Each point is reached from the start by the listed moves, each made once or not at all, plus a little noise. Is the number of moves made odd or even? Then give how often each move was made.

Moves:
(1): [ 49 -39 -27]
(2): [ 18  52 -40]
Start: [ 18  -4 -15]
Points:
[ 17  -7 -16] -> even (0, 0)
[ 86   9 -78] -> even (1, 1)

Moves:
(1): [17 63 29 23]
(2): [-43  24  -6 -40]
(3): [-57  12  47  53]
(4): [ -6  34 -25  70]
Start: [ 12  19   9 -37]
Points:
[-49  65  31  85] -> even (0, 0, 1, 1)
[-34  77 -21  -5] -> even (0, 1, 0, 1)
[ 13  21  12 -36] -> even (0, 0, 0, 0)

Moves:
(1): [ 48   8 -26  23 -29  28 -38  -2]
(2): [  1  69   3   5 -16   2  -6  22]
(3): [ 11   6  35  13   2   9   6 -30]
(4): [ -2 -12  16  38  -1  -5  -3  32]
(5): [ 18   6 -14   7  37 -10  -2  -6]
(6): [-23  -4  -8  19   6  25  20  -9]
(7): [ 21   7  -8  -8  -6 -11  21  10]
(8): [  0  -8  12 -19   8  38 -14  32]
Start: [ 22   3 -29  -9 -35 -10   0   7]
Points:
[ 72  78 -52  17 -80  20 -44  26] -> even (1, 1, 0, 0, 0, 0, 0, 0)
[ 58  73 -13  28 -63  94 -32  21] -> odd (1, 1, 1, 0, 0, 1, 0, 1)
[121  30 -41  24 -29   7 -14 -19] -> even (1, 0, 1, 0, 1, 0, 1, 0)
[ 32   1  20 -16 -25  39  -9  10] -> even (0, 0, 1, 0, 0, 0, 0, 1)

Moves:
(1): [ 35  10  -7   5   0   0 -16 -17   7  31 -12 -12  14]
(2): [-13  22  -9   9  23   9   8  -2   4   4   0  13   6]
(3): [-20  -9  17  -4 -12   7   7 -13  10  13  -3 -18   6]
(4): [ 17   8  -1  27   7   9  11 -15 -10 -14  -9  11 -20]
(5): [ -2 -19   7   8  26  -9 -11  11  -5   6   0   2 -22]
(6): [ 14  -6   4   6 -10   6   0   7  -8  24  17  19 -23]
(7): [ -5 -24 -21 -47   6  -7  43 -17  -8  16   0  -8 -14]
(8): [ -2  -3  -4   2 -17 -24  18   3  -1  16  -8  -9  12]
(9): [ -1  -1 -28   5 -15   6   5  -1  25   2 -13  -6 -13]
(10): [-17 -11  -3  -8 -15  -1 -20  -1 -21  12  -8 -10  12]
(11): [  9  26 -28  36  61 -25 -20 -53   8  -3  57  56 -18]
Start: [ -3  -9 -12   4 -12  11  13 -15 -20 -33  17 -18 -13]
Points:
[ 11  -8 -35  55  47 -41   3 -49 -29   9  82  50 -63] -> even (0, 0, 0, 0, 1, 1, 0, 1, 0, 0, 1)
[   0   16  -87    6   50   -2   42 -121   24   29   46    7  -35] -> even (1, 1, 1, 0, 0, 0, 1, 0, 1, 0, 1)
[ 21 -43 -61 -26 -13 -25  53 -36  -6  42 -15 -53 -33] -> odd (1, 0, 0, 0, 1, 0, 1, 1, 1, 0, 0)
[ -38  -18  -79   35   52  -25   60 -102  -16   20   33   16  -62] -> odd (0, 1, 1, 1, 1, 0, 1, 1, 1, 1, 1)
[-25 -47 -62 -49 -36  10  40 -34 -27  -2  -3 -44 -27] -> odd (0, 0, 0, 0, 0, 0, 1, 0, 1, 1, 0)
[  6 -42 -16 -14 -21  27  71 -52 -35   7  28 -12 -63] -> even (0, 0, 1, 1, 0, 1, 1, 0, 0, 0, 0)
[  7 -11 -66   4 -20   5  95 -36 -21  16   8   3 -65] -> even (0, 1, 0, 1, 0, 1, 1, 1, 1, 0, 0)

Moves:
(1): [ 37 -13  -1  23   5 -12  -1  -9  11   3  -9  11   6  13   3 -11  12]
(2): [  0  23  -4  16 -14   4  -8  12  -9  -1  -7  10  10  18  23  -5  11]
(3): [-2  1 13  6  8  6  1  2 12  7  5 -5 -6 15  6  3 -1]
(4): [  0  10 -11  17   4   8   1   1   5   3 -15  -2 -16   7   0 -26   5]
(5): [ -4  14   0  15  16 -25  17  -5 -15 -15  12 -15  -9   0   9   5  -2]
(6): [ 10  -8   2  -4   7  11  -4  11  -6  -6  10  -5  -2   2 -11  -6   5]
(7): [ -2  -1  -5  -5 -10   2  16   0   0 -10  -8  -5   1  14  -3   0   9]
(8): [  3 -19  16  11  -4 -14  -3  16 -10  -6 -14   5  -5  -1   8  -7   1]
(9): [ -9  -4 -13  -5  27   6  18  17   3   2   0  -9   0 -11  27  21   9]
(10): [ -9  -2  -7  -1   8  -9   1  -2 -18  15 -11  -5  11  11  -6   9   8]
(11): [ -2  -6  -4  -4  -3  -5  13  13  13   4  13   0  13  -1 -10 -11  -6]
(12): [  2   9  -1   2   6  -1  -1   1  -8   3  -1  33 -11   3   3   1 -13]
(13): [ -8  -3  19   1  -1  17  14  -7 -15  -8  -6  -3  26 -15 -11   6  -2]
(14): [  3  -2   5   1  11  -9 -12  -4  -1 -14 -10  -1   7  11  10 -12  -1]
Start: [ 14   5 -17   3  16 -10 -26  -8   0  20  -6  -7  -6  29  11  32  10]
Points:
[ 41   1  -3  47  35   1   2  -8  19  30 -17  27   7  49   3  -6   4] -> even (1, 0, 1, 1, 0, 0, 0, 0, 0, 0, 1, 1, 1, 0)
[ -6  35 -32  59  59 -32  16  37 -42  17 -44  -1 -32  85  79  35  37] -> odd (0, 1, 1, 1, 1, 0, 1, 1, 1, 1, 0, 1, 0, 0)
[  0   2  -9  41  91 -26   5  20 -66  -6 -42  -7  -5  36  42  22  19] -> odd (0, 0, 0, 1, 1, 1, 0, 1, 1, 1, 0, 1, 1, 1)
[ 45  27 -25  72  50 -31 -17  -2 -24   0 -39 -24  -4 121  45 -11  54] -> odd (1, 1, 1, 1, 1, 1, 1, 0, 0, 1, 0, 0, 0, 1)
[ -9  -8 -30  -1  57 -12   6  21   9  47   0 -25  11  43  28  55  20] -> even (0, 0, 1, 0, 0, 0, 0, 0, 1, 1, 1, 0, 0, 0)

Moves:
(1): [  1   7 -11  12 -19   1   4 -15   8 -49  16  19   0 -11  -6 -16 -14  20
   2   0]
(2): [ -4 -10  -9   3   6  10  -3  -9 -39   4 -18   4  12   3  -1  -5   0  -2
   6  -5]
(3): [  6 -10  53  -8  28 -12 -20   0   6  27   8  -8  36 -17 -10 -20  -9   8
 -11 -17]
(4): [  5   5 -13 -21  -1   2 -28  -7   5  -1   4   6  10  12  -7 -12  14  16
 -14  -6]
(5): [ 10 -10 -16 -10 -10 -14 -11 -10  -8  10  -1  -8  -4   2   7  -3  17   0
  -6 -11]
(6): [ -6  -9 -19   5 -10  -6 -22  -4   8  15  16   4   2  23  15  22 -28  -6
  13  11]
(7): [  4  -4  -9  15 -25   4  14  -2  14  -3   2  10   3   9   0  -8   2  12
  23  28]
(8): [ -8  -3   6   9  -6 -20   0  18   8  -2   8  -5   8  10 -21  -3  16  10
  -2   6]
(9): [ 12  -5 -10   1   0  15 -12  23  -2   8   0  11 -15  -9 -12  16  18  -1
   5   7]
(10): [-19  -1  29   1  -2 -15  -6 -18  11  -7  -1   1  -5   6 -20  10   4  -1
   4   0]
(11): [ -6  20   6 -20  -7 -18  19   1  35   3  29   0   2   5 -38  -5 -12 -11
   0   7]
(12): [ -4   0   7  13 -12   2  -8 -10  17   3   3  -8   9   1  -9   0   5  -2
  -4  -9]
(13): [ -4   9  -9   0  20  -6   2 -26  -6   2   4 -10  30  -7  -8  -3  21   6
   9 -19]
(14): [ 13  11  12  -9   9  -3  -8   7 -10 -19   3  -6   3  -6  14  -6  -9  -7
   9 -12]
(15): [-17  15  16 -12  -6  -8 -14   9  -6  23   4   8   2   9  -9   6 -11   3
   6  -2]
(16): [  8   6 -19  35  15 -12  13  29  -8   6   2  21   1  28  12  -3  -1  -2
   9  21]
(17): [-10 -11  -5  -6   1  13 -19  -4   2  25  22   5 -10   8   7  -5 -14  -9
   9  18]
(18): [  9   0  22   5   9  -4  18  17 -15  -5  10  -2   7  10  -7   8  12  12
   7  -6]
(19): [ 11  19  -8   0  -1  -4   9  -5  18  -2   3 -15 -24  -7 -20 -16 -10  -7
  12  16]
(20): [ -7   0 -10  -4  -3  -6   7  13   1   1  -4   3  -5   6  -3  -1  -6   0
  10 -18]
Start: [ 11   1   8  16  25  17  19  -2  -3   6  28  -4  21  -4 -13  13   1  -4
 -16  18]
Points:
[ 34   0  26 -25  18   2 -36  31  13  88  77   5  21  20 -67 -21  12  32
  25  27] -> even (0, 0, 1, 1, 1, 0, 1, 0, 1, 0, 0, 0, 0, 0, 1, 0, 1, 1, 1, 1)
[  7   4  27  65  47  -4  -1  -3  49  69  70   6  44  14 -77 -15  12   1
  50  46] -> even (0, 0, 1, 0, 0, 0, 1, 0, 1, 1, 0, 1, 1, 0, 0, 1, 1, 0, 1, 1)
[ 10  24 -22  12 -50 -26 -40   6  39   1 116   8  23  62 -55 -18 -23  39
  49  33] -> odd (1, 0, 0, 1, 1, 1, 1, 1, 0, 0, 0, 1, 0, 1, 1, 0, 1, 1, 1, 1)
[ -8  23 -31  33  21 -40  10  36 -14  64  57  11  61  45 -96  13  49  -4
  16  -5] -> even (0, 1, 0, 0, 1, 0, 0, 1, 1, 0, 1, 1, 1, 0, 1, 1, 0, 0, 0, 1)
[ -1  26  60  13  47 -28 -84  -4  40  76  94   4  45  54 -40 -10 -58 -11
  18  38] -> even (0, 0, 1, 1, 0, 1, 0, 0, 0, 1, 0, 1, 0, 1, 1, 1, 1, 0, 1, 0)
[ -6  58 -25 -40 -12 -13 -33  -4  60   1 121  20   1  37 -61 -18 -88  -3
  31  33] -> odd (1, 0, 0, 1, 0, 1, 0, 0, 0, 0, 1, 0, 0, 1, 1, 0, 1, 0, 1, 1)
